Rows are points. Each copy is the shape, with its points in the same order, stretched, turned, moved and blurred by noise. Some copies are also mirrored. Which?
In the rows, 128 means zero.

Shape:
[[159  72]
 [ 98 127]
 [ 99 155]
 [145 180]
 [ 51  74]]
Copy 1:
[[189 167]
 [150 109]
 [129 116]
 [107 144]
 [198  67]]
Copy 1 is: only turned
Copy 2:
[[169  99]
 [ 98 115]
 [ 81 136]
 [106 176]
 [ 81  54]]
Copy 2 is: only turned

Shape, 6 rows:
[[171  73 139]
 [ 41 162 130]
 [109 102  99]
 [136 155 100]
 [178 117 117]
 [ 65  51 171]]
Copy 1, 6 rows:
[[147  70 166]
 [179 142  66]
 [133  93 108]
 [127 137 126]
 [129 113 167]
 [204  54 100]]
Copy 1 is: mirrored
Copy 2 (6 x 3):
[[184 143  91]
 [ 60  82 158]
 [132  96  90]
 [ 87 145  95]
 [138 160  84]
 [191  54 164]]
Copy 2 is: only turned

Shape, 9 rows:
[[196 133 144]
 [144  50 128]
 [219 110 108]
 [ 95 135 129]
 [128 166 110]
 [125  37 139]
 [126 175  55]
 [140 159 129]
 [ 97  51 108]]
Copy 1 (9 x 3):
[[150  69 109]
 [ 79  79 128]
 [143  56  71]
 [128 135 149]
 [168 137 122]
 [ 62  94 132]
 [169 169  74]
 [166 110 122]
 [ 59 121 123]]
Copy 1 is: only turned
Copy 2 (9 x 3):
[[167 180 139]
 [121 162 202]
 [139 224 157]
 [111 132 121]
 [110 153 101]
 [114 147 223]
 [ 66 186  87]
 [131 153 109]
 [ 81 138 198]]
Copy 2 is: mirrored

Shape, 8 rows:
[[178 173 175  96]
 [ 83 153 178 127]
 [136 121 111 175]
 [ 69 122 170  96]
 [175 201  76 159]
 [ 67  99 130 147]
 [149 157 144 204]
 [ 92 122  97 183]]
Copy 1:
[[101 149 200 123]
 [129 173 123 140]
 [123  89 130 165]
 [144 160 104 105]
 [ 33 105 162 159]
 [149 117  82 132]
 [118 117 158 204]
 [118 100  91 163]]
Copy 1 is: mirrored
Copy 2, 8 rows:
[[128 217 149 127]
 [ 64 129 182 119]
 [154  93 147 158]
 [ 47 113 141  97]
 [149 175 136 233]
 [ 82  56 141 124]
 [167 121 201 160]
 [117  61 149 172]]
Copy 2 is: only turned
Copy 3 (8 x 4):
[[148 148 220 159]
 [ 98 109 174  67]
 [ 75 155 124 158]
 [121  78 147  67]
 [125 227 127 171]
 [ 78  97 103  91]
 [ 46 179 178 151]
 [ 62 146  89 117]]
Copy 3 is: only turned
Copy 4 (8 x 4):
[[201 145 129  83]
 [108 143  62 122]
 [109 122 140 156]
 [ 76 129  63  96]
 [180 186 200 141]
 [ 44 116  79 143]
 [147 125 120 181]
 [ 72 124 115 174]]
Copy 4 is: mirrored

Shape:
[[ 98 109 164  91]
 [178 172 132 100]
 [104 145 171  89]
 [110  87 127 103]
 [104  53  93 127]
 [185 167 164 121]
 [162 160  96  62]
 [170 151 136  93]
 [ 66  97 129 165]]
Copy 1 (9 x 4):
[[142 155  72 119]
 [ 53 122 131  79]
 [108 162  67 131]
 [156 117  95 111]
 [189  88 122 114]
 [ 55 155 157  75]
 [ 68  77  86  83]
 [ 73 125 122  76]
 [170 146 127 170]]
Copy 1 is: mirrored
Copy 2:
[[113  99 137  47]
 [172 100  57 124]
 [138 104 109  37]
 [102 104 145  95]
 [ 80 123 175 137]
 [205  90  73 118]
 [117  95  43 113]
 [159  87  74 113]
 [123 172 191  91]]
Copy 2 is: only turned
Copy 3:
[[123  86  85 106]
 [156 160  75 192]
 [102  94  65 133]
 [158 107  99  85]
 [182 125 133  45]
 [143 152 101 212]
 [174 156  39 158]
 [162 146  80 180]
 [100 121 143  44]]
Copy 3 is: mirrored
Copy 4:
[[157  84 106 137]
 [149 183 198 131]
 [144  87 148 124]
 [161 132  76 144]
 [156 163  22 158]
 [122 169 202 164]
 [190 195 171  84]
 [157 173 177 138]
 [ 89 115  39 138]]
Copy 4 is: only turned

Shape (9 x 6):
[[144 118 108  56 178  85]
 [148  42 134  87 121 116]
 [101 117 152 168  98 100]
 [187 113 102 130  88  90]
 [155 154 101 122 196 130]
 [115 163 168 166  77 157]
 [145 209  62 144 159 164]
 [135 183 107 170 219 143]
 [ 92 139 104 145 160 141]]
Copy 1:
[[ 98 194 159  89 213 158]
 [ 40 147 139  47 146 135]
 [140 100  94  93 131  82]
 [ 83 183 130  92 107  66]
 [120 160 160 155 177 151]
 [199 106 136 120  85  76]
 [205 185 141 196 122 143]
 [162 126 150 204 189 155]
 [167 119 107 147 152 160]]
Copy 1 is: mirrored
Copy 2:
[[167 180  22 108 126  64]
 [182  84  87  82  90  69]
 [125  79 137 170 148 117]
 [182 123 152 148  66  93]
 [149 193  49 109 130 158]
 [ 82  88 178 154 130 159]
 [109 204  88 155  89 205]
 [129 206  49 120 167 217]
 [120 136  61 149 134 166]]
Copy 2 is: only turned
Copy 3, 9 rows:
[[ 82 181  97 102 134 130]
 [111  86 126  48 101 162]
 [109  52  87 136 144 142]
 [149 100 103 136  87 199]
 [150 166 116 151 187 117]
 [127  61 140 166 105 101]
 [199 161 102 198 144  77]
 [163 164 108 184 239  95]
 [147 107  83 132 165  81]]
Copy 3 is: mirrored
Copy 4:
[[150 138 145 158 216 155]
 [171 142 206 173 143 153]
 [144 119 173  95 100  81]
 [214 164 159 144 117  77]
 [120 187 127 147 181 129]
 [153 126 123  65  57 113]
 [121 184  48 135 123 101]
 [ 80 211 111 120 173 107]
 [ 84 142 121 132 134 109]]
Copy 4 is: only turned

Shape:
[[152 165 162  54 170 205]
 [160  98 143 130 168  99]
 [178 150 151 124 110 127]
 [119  89 125  82  97 161]
 [179  85  55 177 100 124]
 [ 84 170 164 158 141 167]
 [196 109  98 139  79 140]
 [134 112 167 135 201 105]
 [ 99 138  63 126  93  96]]
Copy 1, 9 rows:
[[202 124 114  50 156 201]
 [174 150 133 171 139 103]
 [151 149 130 156  74 153]
 [114  78 177  90 135 112]
 [130  58 114 209  85  91]
 [119 150 144 155 167 179]
 [146  79 133 176  59 125]
 [182 180 132 173 178 119]
 [ 43 121  86 139 112  84]]
Copy 1 is: only turned
Copy 2, 9 rows:
[[ 99 200 104  89 123 247]
 [149 175 148  87 127  79]
 [164 166 193 122 116 155]
 [134 148  82 153  72 152]
 [235 152 130 194 155  60]
 [ 71 124 155 137 194 177]
 [214 170 156 176 112 121]
 [102 173 147  65 152  88]
 [195  57 130 161 127 123]]
Copy 2 is: mirrored

Shape:
[[ 95 120 100 108 114 133 105 117]
 [152 109 178 104 156 127 117 140]
 [184 120  80  96 150 124 136 131]
 [ 94 111  83  97 136 117 111 136]
 [ 90 185 108 131 109 135 144 128]
 [169 107 213  82 127 138 174 103]
 [116 115  72 160 131  77 170 134]
 [119 132  84 111 137 139 176 127]
 [ 93 142 193  80 158 135 116  61]
 [164 111  84 166 110 151 109 128]
 [100 104  83 125 167 153 108 133]
 [ 95 118 121 141 105 115 147 121]]
Copy 1, 12 rows:
[[ 92 130 127 158 104 149 133 130]
 [129 153 106 103 158  80 158 140]
 [180 117 139  82  99 133 151 168]
 [110 150 105 152 113 167 158 124]
 [ 73 114 208 139 123 151 106 100]
 [130 163 138 124 102  20 146 109]
 [188 148 138 114 125 177 101  94]
 [146 134 180 154 100 143 137 111]
 [ 52 214 150 166 123 102 139 147]
 [162  60 138 112 131 143  93 146]
 [130 141 120 179 138 164 149 155]
 [119 142 140 137 121 144 104  88]]
Copy 1 is: mirrored
Copy 2:
[[111 119 107 164 102 140  87 139]
 [124 124 151 100 100 133 188 168]
 [188  96  94 102 171 127 160 115]
 [109 125  86 176 124 122 117 128]
 [114 135 120 132 121 112  51 182]
 [164 126 139  32  41 117 179 174]
 [120 179  66 114 178  92 109  96]
 [136 124  91 111 143  71  96 118]
 [ 48  89 122  87  30 137 121 167]
 [194 131 164 134 175 151 113 113]
 [104 111 130 173 142 101 120 114]
 [118 162 110 123 107 121  93 137]]
Copy 2 is: mirrored
Copy 3:
[[146 124 127  80 104 156 124 134]
 [111 177 150 153 153 130 170 111]
 [101 154 113 112 157 110 120  87]
 [129 122 148  81 104 162 117 101]
 [130 142 124 123 128 149  84 182]
 [131 201 121 153 199 162 183 129]
 [166 104 140 105 153 129  58 108]
 [123 154 112 115 139 166  89 100]
 [160 249 154 115 126 173 179 165]
 [141 104  90 124 136  75 101 116]
 [128 144 124 111  85 145 122  73]
 [168 116 128 112 134 157 100 142]]
Copy 3 is: mirrored

Shape:
[[  7 110 146 145 128 117 125 115 106]
 [146 122 139 140 130 130 135 129 133]
 [138 122 131  96 146 129 150  87 117]
 [ 93 204 117 123 111 124 151 144 105]
 [124 161  99 148 137 166 149 149 142]
 [146 123 135 141 131 178 145 124 122]
 [143 122 132 136 149 121 103 132 177]
 [153 136 149 137 116 122 135 147 130]
 [138 129 118 141  98 138 142 129 119]
 [151 113  93  68 129 137 152 118 114]
 [120 146 143 139 145 121 149 104 207]
 [152 130 153 142 131 117 150 154 127]
 [152 127 148 146 101 138 124 146 117]
 [126 113 123 140 137 116 155 102 108]
 [114 111 151 134 132 120 139 138 179]]
Copy 1, 15 rows:
[[ 25  95  65 139 170 132 181 141 151]
 [136 131 142 130 125 138 154 126 109]
 [110 151 146  91 125 102 135 108 126]
 [ 98 185  85 195 145 119 117  97 108]
 [146 142 128 161 155 138 123  87 144]
 [136 135 154 118 128 166 143  78 127]
 [139 108 160 122 156 120 128 165 114]
 [142 142 134 131 134 145 158 134  91]
 [149 153 119 146 111 153 160 119 132]
 [147 166 120  71 114 108 108 106 137]
 [112 152 176 145 179 100 154 168 156]
 [145 139 133 131 138 136 165 119  75]
 [150 143 122 140 107 165 156 123  92]
 [126 126 131 123 122 109 170 104 124]
 [120 132 140 117 173 125 170 167 125]]
Copy 1 is: only turned
Copy 2:
[[ 54 141 116 103 126 122  83 197 204]
 [130 112 141 144 113 123 136 116 130]
 [104 132 118 148 158 128 126  89 128]
 [131 162 122 123 128 202 139 177 162]
 [161 103 143 142 131 172 136 134 179]
 [124  77 141 148 119 150 124 105 153]
 [175 126 142 138 119 109 105 122 124]
 [141 122 143 137 102 136 143 124 123]
 [134 104 112 138 111 144 149 134 143]
 [134 113 102 123 187 135 156  93 109]
 [171 154 133 126  99 128  99  94 183]
 [131 126 160 135 104 132 154 118 130]
 [135 101 139 137  91 137 139 135 118]
 [ 90 124 123 158 136 120 146 120 151]
 [151 130 146 106 101 105 118 115 159]]
Copy 2 is: only turned

Shape (15 x 9):
[[169  94 163 114 136 148  99 116 175]
 [142 124 168  99 125 127 151 114 125]
 [124 124 120 162  99 103 130  83 175]
 [166 129  97 142 126  96  91 157 135]
 [109 161 114  80  55 107 105 106  89]
 [155 155 156 141 133 161 105 154 117]
 [115 114 130  98 122 160 103 150 119]
 [173 108  89 141 123 119 103  84 173]
 [156  90  96 132 132 100 125 157  97]
 [143 169 161 148  72 120 164 118 148]
 [176  90 172 103  48  99 130 162  89]
 [129 170 103  98 106 128 112  80 129]
 [160 130  88 158 127 141  89  85 145]
 [157 121 138 122  78 127 172 165 133]
 [130 173 152 135 135 170 143  89 132]]
Copy 1:
[[146 188  87  93 176 176 203 107 115]
 [ 80 181 131 133 149 130 162 130  88]
 [175 131 150 134 135 113 207 162 122]
 [145 103  86  93  89 123 177  99 178]
 [121 164 168 224  52 129 151  88 100]
 [125 156  82 105 123 158 106 134 129]
 [122 158 137 149 128 167 115  81 138]
 [170 100  80 126 142 144 242 115 132]
 [107 110  96 120 132  91 160  85 183]
 [119 164 153 146 117 132 174 206 108]
 [ 97 240 122 154 131 103 189 102 163]
 [124 116 130 185  81 153 170 114  74]
 [180  96  68 140 128 144 187 115 124]
 [ 87 153 143 145 138 134 178 160 169]
 [111 137 115 150 140 157 120 169  62]]
Copy 1 is: mirrored
Copy 2:
[[127 172 110 169 123  88 118 195 178]
 [ 85 142 113 167  96  84 134 136 124]
 [106 157 128 132  84 169  86 143 118]
 [167 147 112  64 118 131  99 123 132]
 [ 86 171 110 104  82 146 124  35 170]
 [104 141 136  99 183 106 136 162 124]
 [141 154 123 157 152 123 139 117 178]
 [135 141 145 111  63 129  96 151 167]
 [174 147 141 118 115 101 108  88 119]
 [ 63 168 108 102  96 155 148 134  88]
 [118 249  86 134 115  92 147  74 137]
 [ 80 113 138 101  72 138 119 104 158]
 [129 130 184  84 116 132 102 140 151]
 [116 177  92 127  96 137 162 129 104]
 [ 58  98 164 135 131 120 137 168 121]]
Copy 2 is: mirrored

Shape, 16 rows:
[[160 104 103 121 108  92 123  98 117 131 131]
 [128 114  99 136 131  92 115 195  99 126 115]
 [150 169  94 107 118  95 164 105 193 130 104]
 [110 134 162 131 123 110 134 132 249 216 121]
 [126 128 105 159 147 138 110 144 120 133 120]
 [147 150 105 161 119  92 145 166 117 108 121]
 [157 158 160 121 136 123 108 115 107 111 145]
 [160 123 106 119 159 151 138 166 134 133 117]
 [148 137 110 128 119  90 112 109 115 140 140]
 [146 151 129 120 138 111 101 109 154 237 143]
 [159 154  95 172 115  90 110 124 108 160 112]
 [ 64 127 158 119 119 119 143 116 111 142 110]
 [128 109  99 128 125  96 118 100 182 127 156]
 [114 147  94 123 124 135 133 167  99 117 143]
 [103 141 131 136 163  86 158 131 104 166 131]
 [144 144 112 126 108 131 194 108 111 131 149]]
Copy 1, 16 rows:
[[ 87 138 133 155 158 115 145  99 128 117  97]
 [124 102 189 104 145 105 115  99 147 164 127]
 [ 84 171 150 163 144 163 180 143 137 138 114]
 [ 94 200 183 180 105 169 163 121 106  48 177]
 [152 133 140 118 123 112 146 119 127 158 151]
 [102 155 163  98 144 107 139 127 123 163 111]
 [129 183 110 125 158 126  98 124 148 121  95]
 [156 101 159 110 114 154 146 113 148 134 129]
 [ 99 164 135 142 152 114 134  98 151 132 106]
 [113 205 152 166 125 147 147  53 170 100 134]
 [116 174 147 126 154 101 168  91 125 151 112]
 [101 151 141 169 130 135  85 110  86 148 146]
 [ 80 167 134 166 134 115 161 134 148 109 145]
 [125 137 152 117 112 121 109 115 167 189 119]
 [ 90 162 138 123 145 142 107  68 129 158 144]
 [ 77 169 114 140 106 154 134 103 113 147  76]]
Copy 1 is: only turned
Copy 2, 16 rows:
[[181 139 125 142 108 150 126 133 153 127 143]
 [167 105  98 114  93 133  89 173  79 130 119]
 [133  65  84 161 137 181 183 118 119 133 143]
 [ 61 126  45 108 150 238 180 108  98 119  98]
 [136 141 116 116 141 107 123 154 108 109 123]
 [151 101  99 149  86 112 137 139  84 118 133]
 [160 129 170 139 125 130 132 134 117 145  95]
 [111 109  97 137 160 141 109 158  97 160 144]
 [185 120 130 141 114 143 123 127 131 112 113]
 [143 118  95 154 162 216 107 120 119  88  78]
 [187 128 106 169 110 134 133 143 106  68 113]
 [ 88 118 142 117  82 141 129 159 148 101  94]
 [159 135 100  90 138 144 155  95 144 138 141]
 [139  91 133 115 119 117  87 136  95 123 130]
 [104  91  95 166  88 127 113 147 134 102  84]
 [ 89 100 118 180  99 128 124 107 145 121 162]]
Copy 2 is: only turned
Copy 3, 16 rows:
[[117  90 116 162 146 114 172 138 132  86 125]
 [130 141 145 166  92  88 120 175  80  96 146]
 [ 86 116 135  99 130 175 174 146 184  88 131]
 [ 99  54 154 113 134 213 122 116 184 107 191]
 [124 134 130 142  87 126  96 158 108 113  97]
 [ 92 149 152 148 112  96 123 160 104  89  99]
 [141 133 145 120 133  92 129 118 129 105 106]
 [135 128 125  98 106 132 107 193 104  96 125]
 [118  95 141 147 128  98 163 126 125  98 112]
 [138  27 163 102 127 140 162 107 124  83 134]
 [109 103 158 154 107 106 146 125 109  62  81]
 [156 154 150 182 131 185 133 110 121 160 138]
 [ 72  72 103 142 121 127 143 139 172 121 139]
 [120 152 132 136  99 108 121 149  77 124 115]
 [135 108 183 141 113 144 134 158  98 148 115]
 [100 121 138 131 156 154 161 145  96 128  91]]
Copy 3 is: mirrored

Shape:
[[137 133 110 110 152 173 111 131 139 165 126]
 [156 117 128 112 130 130 138  86 173 105 106]
 [124 133 129 113 146 129 119  83 152 161 111]
 [ 48 125 125 105  88 151 127 117 124 149 118]
 [149 187 121 186 142 131 120 137 106  84 118]
 [ 83 119 146 151 132 128 185 157 110 142 123]
 [148 109 131 218 103 148 230 146 172 155 135]
 [135 148 146 142 145 129 154 153 104 151 106]
 [117  96 128 122  80 122 114 156 133 155 205]
 [130  95 101 108 145 127 173 146 131 155 105]
 [ 58  96 112 128 126 126 103 108 148 118 104]
 [141 102 134 155 150 150 111  66 104   7 124]
 [106 101 142 100 133 146 115 140 105 158 161]
 [117  99 138 154  97 140 110 129 109 141 109]
 [142  97 152 102 108 159 117 151 123  46 119]
 [153 103  98 106  50 153 114 129 112 153 174]]
Copy 1 (16 x 11):
[[151 137 156 124 161 143 150 143 165 148 116]
 [128 143 145 180 106 127 167 138 150 119  84]
 [108 125 158 156 146 143 145 150 160 135 115]
 [114 138 154 123 114 169 150 158  88 149 156]
 [123 115  61 129 125 103  93 160 142 144 102]
 [144 120 123 116 135 118 130 110  81 136 202]
 [170 166 149 182  84 115  96  58 121 155 188]
 [136 119 127 114 163  92 126 135 124 145 157]
 [126 179 197  80 123 156 124  99 118 113 123]
 [165 109 161 129 117 117 158 121 131 133 170]
 [135 121 123 154 103 175 150 177 106  98 146]
 [152 100  66 173  95 148 137 134  85  86  41]
 [139 136 174  88 170 148 148 114 109 120 133]
 [148 139 161 142 123 140 115 150  98 120 124]
 [173 163 116 127 119 117 187 143  79  92  71]
 [136 167 221  98  87 154 121 109 126 156  75]]
Copy 1 is: only turned
Copy 2:
[[155 122 162 122 113 114  83 123 142 180 144]
 [106 180 135 127 124 110 106  82 120 124 137]
 [102 171 168 141 113 125  94 124 140 161 126]
 [128 155 153 138 150  91  97 174  77 184 104]
 [140 130  98 166 141 199 109  98 108 123 145]
 [138 153 160 158 149 136 155 185  86 135 136]
 [143 154 162 209 129 132 220  91  73 149 165]
 [140 147 152 137 112 171 141 158 116 136 130]
 [145  70  94 148 119  75 142 144 125 155  93]
 [137 166 150 118 137 118 147 155 140 149 161]
 [143 181 143 151 172  84  67 142 113 148 119]
 [128 146 114 106 194 136  84  41 114  60 116]
 [150 104 139 111 129 103 111 160 136 154  97]
 [161 145 142 137 128 124 120 131 116 158  81]
 [177 122  95  95 137  92  89 104  80  97 120]
 [146  86  96 114 114  89 151 102 121 189  78]]
Copy 2 is: mirrored
Copy 3, 16 rows:
[[118 103 119 143 108 142 122 106 100 179 129]
 [ 92 127  93 162 143 110 130  84 130 155 172]
 [124  94 119 146 141 129 109 109  98 179 173]
 [ 83 144 174 110 186 112  56 112  93 156 133]
 [135 139 117 189  68 144  86 133 161  87 130]
 [ 88 116 133 105 116 121  96 140  97  87 152]
 [129 150  55  92  50  80 116 123  98 100 152]
 [130  92 123 144  87 127 122 148 117 105 133]
 [105 135 115  57 154 165 110 129 161 140 113]
 [117  90 103 114 130 139 131  97  78 112 140]
 [ 71 112 168 114 189 129  55  78 113 142 170]
 [ 47 202 152 185 111 157 117  81 200  79 183]
 [ 89 116 151  93 141 160 125 127 131 141 132]
 [122 131 153 110 118 120 105 109 141 122 138]
 [ 17 163 138 154 133 118 136  87 197  93 128]
 [144 181 113  90 145 143 125 100 148 159  81]]
Copy 3 is: only turned

Shape:
[[124 115 156 110  74 159 149 112 151 135 141 100]
 [129 113  79 121 109 137 117 122 103 121 182  98]
 [175 158 101 111 159 144 159 134 181 149 116 156]
 [ 92  87 126 125 139  86 168  97 107 106 156 113]
 [179 156  85 145 132 115 138 186 134  82  88 141]
 [225 189 115  76 123  88  96 166 161 144  43 154]
 [143  94 179 159 174 157 142  99 138 139 198 144]
 [144  89 121 122 154 158 138  98 104 104 118  80]
 [155 136  91 180 106  67 118 134 106  63 105 102]
 [160 200 109  89 153 134  77 160 185 101  66 161]
 [124 151 160 185 175 159 152  72 147 193 142 152]
 [130 117 106 126  93 146 187  93  71  96  99 119]
 [119  67  81 155 125 125 128 110  95 120 126 118]
 [164 123 172 109 149 157 106 119 149 158 161 159]
 [187 155 120 120 166 118  97 178 208 145 104 112]
 [118 147 136  99 120 144 151 157  83 144 122  96]
 [123  93 100 172 118 100 133 158 112  98  81 148]]
Copy 1:
[[115  85 151 113  57 142 162  75 149 149 103 125]
 [111 152 138 136  78 138  72 112 134 112 138 118]
 [179 145  69 137 139 158 144 140 153 142  81 116]
 [121 125 135  97 104  95  86  45 155 101 140 192]
 [155 156  65 143 139 103 133 120  51  88  75 101]
 [167 197  88 216 149 104 213 132  80 140  43 120]
 [107  35 102 116  95 117  91 156 184 174 132 153]
 [106 113 120 116 134  94  99  78 133 179 126 111]
 [106 156  96 140 120  47 116  79 100  47  84 106]
 [169 166 144 187 201 152 172 161  97 111  55  88]
 [ 90  80  68  96 129 134 163 155 234 150 131 129]
 [ 93 144  82  94  95 125 141  31  96 133  82 158]
 [ 94 157 122  79  90  84  83 101 121 131 105 134]
 [124  79 128 163 101 130 136 169 160 188 114 151]
 [189 141 112 174 149 102 168 174 139 125 106  71]
 [111 128 128 129 102 154 166  81  99 147 176 147]
 [112 148  95  63 117  67 138 110  82  88  76 134]]
Copy 1 is: only turned
Copy 2, 17 rows:
[[144 128  90 150 124 135 162 119 105 199 163 108]
 [103 123 118 133 150 109 158  71  47 124  99 113]
 [163 126 134 101 177 126 144 127 142  91 161 113]
 [110 139 142 168 118 105 125  85 119 132 104  60]
 [152 170  91 114 156 111 170 169 115  31  96  85]
 [215 110  88 125 118 131 157 159 166  34 144 194]
 [ 97 141 176 145 165 158  61 137  95 183 151  66]
 [135 137 142 146 162 165 153 103 107 148  66  91]
 [104 142  72 183 139 112 163 155 116  47  65  66]
 [148 112  90  53 127 158 119 165 174  53 126 157]
 [ 70  98 180 143 174 130  98 174 148 189 151 111]
 [ 95 188 126 178 146 115 225 115 119 135  89  98]
 [112 165 121 160 176  96 146  91  95 144  69  99]
 [133 129 152 122 142 156  75 135 107 168 166 144]
 [215  77  97  88 154 147 103 154 133  80 141 115]
 [137 121 150 128  96 111 178 138  81 133 101 137]
 [128 192  94 153 152  81 144 159 131 104  83  86]]
Copy 2 is: mirrored
Copy 3:
[[ 87 139 137 121  97 160 136 122 123 143 117  98]
 [114 145  92  98 121  97 130 156  75 141 137  89]
 [127 169  66 148 127 151 103 124 120 171 140 188]
 [119 127 123 133 137  70 119 131 154 113 125 106]
 [145 205  55 118 128  80 158 175 133 152  97 196]
 [183 196  94 109  80 108 149 184 120 234 161 249]
 [101 106 101 146 182 171 138  95 128  99 182  87]
 [155 145  84  86 149 126 144  93 136 128 127 104]
 [173 152  82 109 105  48 158 214 130 130 106 174]
 [159 228 100 116 104 132  99 167 130 158 159 224]
 [142 108 127 168 179 202  97  88  98 116 133 158]
 [123 139  98  96 115  72 148  96 113 132  51 154]
 [135 127  97  81 164  95 123 162 117 152  96 120]
 [112 141 116 119 152 181 138 117 116 158 192 136]
 [169 195  70 148 117 163 125 183 142 190 182 168]
 [127 196 122 119 124 100 156  98  98 161  97 102]
 [134 152 104 109 155  78 138 192 153 153  80 177]]
Copy 3 is: only turned
Copy 4:
[[ 88 145 112 135 106 155 127 119 110  97 177 158]
 [144 153 109 128  94 123 100 101 167 148 184 137]
 [149 147  73 126  75 132 131 142 119 100  87 105]
 [119 145 152 124 136 104  98 141 166 135 188  77]
 [169 153  79 100 128 114 120 111 180  80  70 110]
 [146 109  73  56  97 134 172 102 139 129  33 103]
 [164 125 176 181 103 103 124 147 101 117 149 103]
 [141 103  93 137 103 128  98  98 154 107 190 103]
 [162 149 152 100 129 120 108  77 217  89 106  91]
 [161 152  97  82 119 153 122 101  89 110  35 109]
 [134 132 158 210  95 166 128 172 110 131  90 106]
 [109 158  86 156 136 157 129  89 174 110 178  94]
 [106 116 100 149 110 108  89  99 184 149 161 111]
 [139 119 141 158  95 116 145 133  83 146 128 127]
 [152 106  94  78  74 127 116 146 117  92  52 135]
 [135 124  76 132 153 160 139 144 146 129 154 142]
 [118 127 106 146 156 100 102 113 184 119  85 108]]
Copy 4 is: mirrored
